Each row is a point. To make a cloud, some directions were put in groups of two or more. Within a group, all points are equally far from the middle, so they leave a hole (a ring in 2 directions, a hollow ball in 3). The other directions are filled evenly. Then the cloud was stretched, turned, moved and blurred a little. Count the holes, and give their numbers of directions, smallest first.
(in the rows, 128 means zero)

Cloud (20 x 3):
[[130 169 120]
 [124  76 149]
 [136 103 171]
 [133 170 129]
 [118 149 107]
 [156 167 103]
 [174 102 111]
 [109 145 123]
 [124  92 166]
 [116  79 136]
 [156 136  89]
 [135  71 140]
 [124 108 100]
 [126 113  97]
 [111 137 154]
 [166  92 110]
 [110 149 132]
 [130 112  95]
 [142  87 164]
 [179 121 143]]
Holes: 1 (3)

Cloud (31 x 4):
[[130 129 159  78]
 [157 157 101 166]
 [ 82 179 100 113]
 [142  97 101 128]
 [113 149 177 143]
 [136 180 118 104]
 [139 113  85 119]
 [ 93 132 121  99]
 [135 152 122 183]
 [119 143 156 184]
 [140 177 143  92]
 [ 95  87 143  96]
 [134 147 131 147]
 [113 159 128 110]
 [178 111 110 120]
 [115 108 179 111]
 [117 157 124 140]
 [114 109 181 115]
 [147 114 129 118]
 [155 125  98 120]
 [ 79 120 146  87]
 [108 128  96  93]
 [147  94  95 113]
 [118 156 145  93]
 [120 115 134  87]
 [158 121 157 122]
 [128 129 174 144]
 [111 162 142 155]
 [ 63 146 129 113]
 [123 140 169 146]
 [111  94 103 105]]
Holes: 0

Cloud, 50 rows:
[[124  90  76 120 190 133]
 [121 134 140 112 121  92]
 [ 99 173 142 118 130  95]
 [141 143  95 109 166 180]
 [118 147 134 101 103  88]
 [106 134 138 168 122 137]
 [143 165  86 142 169  95]
 [153 149  93 164 105  97]
 [155 146 107 174 121 161]
 [107 143 103  94  79 106]
 [171 163 105 153 129 105]
 [165 121  85 122 131 117]
 [157 112 127 164 178 137]
 [133 145  87 112 119 154]
 [105 148 135 109  76 143]
 [121 161  67 112 101 105]
 [148 120 100 137 118  95]
 [124 152 147 136 146 157]
 [110 167 112 148 117 148]
 [167 129 136 136 130 110]
 [171 125 158 136 106 180]
 [178 140 162 131 164 133]
 [122 139 126 174 140 143]
 [160 118 117  60 127 146]
 [ 98 119  94 129 157 101]
 [184 141 119 156 161 114]
 [157 111 106 147 110 153]
 [157 136  78 155 112 110]
 [157 174 124 175 137  91]
 [182 150  98 155 124 149]
 [110 165  80 131 173 104]
 [ 84 151 112 169 126 105]
 [155 114 133 102 139 113]
 [133 104 136 103 175 146]
 [162 136  91 109 141 113]
 [126 138 101 113 116  85]
 [133 142  77 111 133 160]
 [162 174 139 140  92 132]
 [122  98  97 122 162 100]
 [146  91  75 102 120 121]
 [ 94 131 162 146 119 115]
 [144 152 129  96 166 119]
 [147 186 139 139  88 105]
 [116 153 120  88 133  93]
 [119 126  77 103 107 137]
 [133 128 133  91 164 121]
 [133 116  97 178 144 153]
 [114 165 114  98 127  85]
 [178 137 124 141 116 128]
 [ 87 150  84 128 119 136]]
Holes: 1 (2)
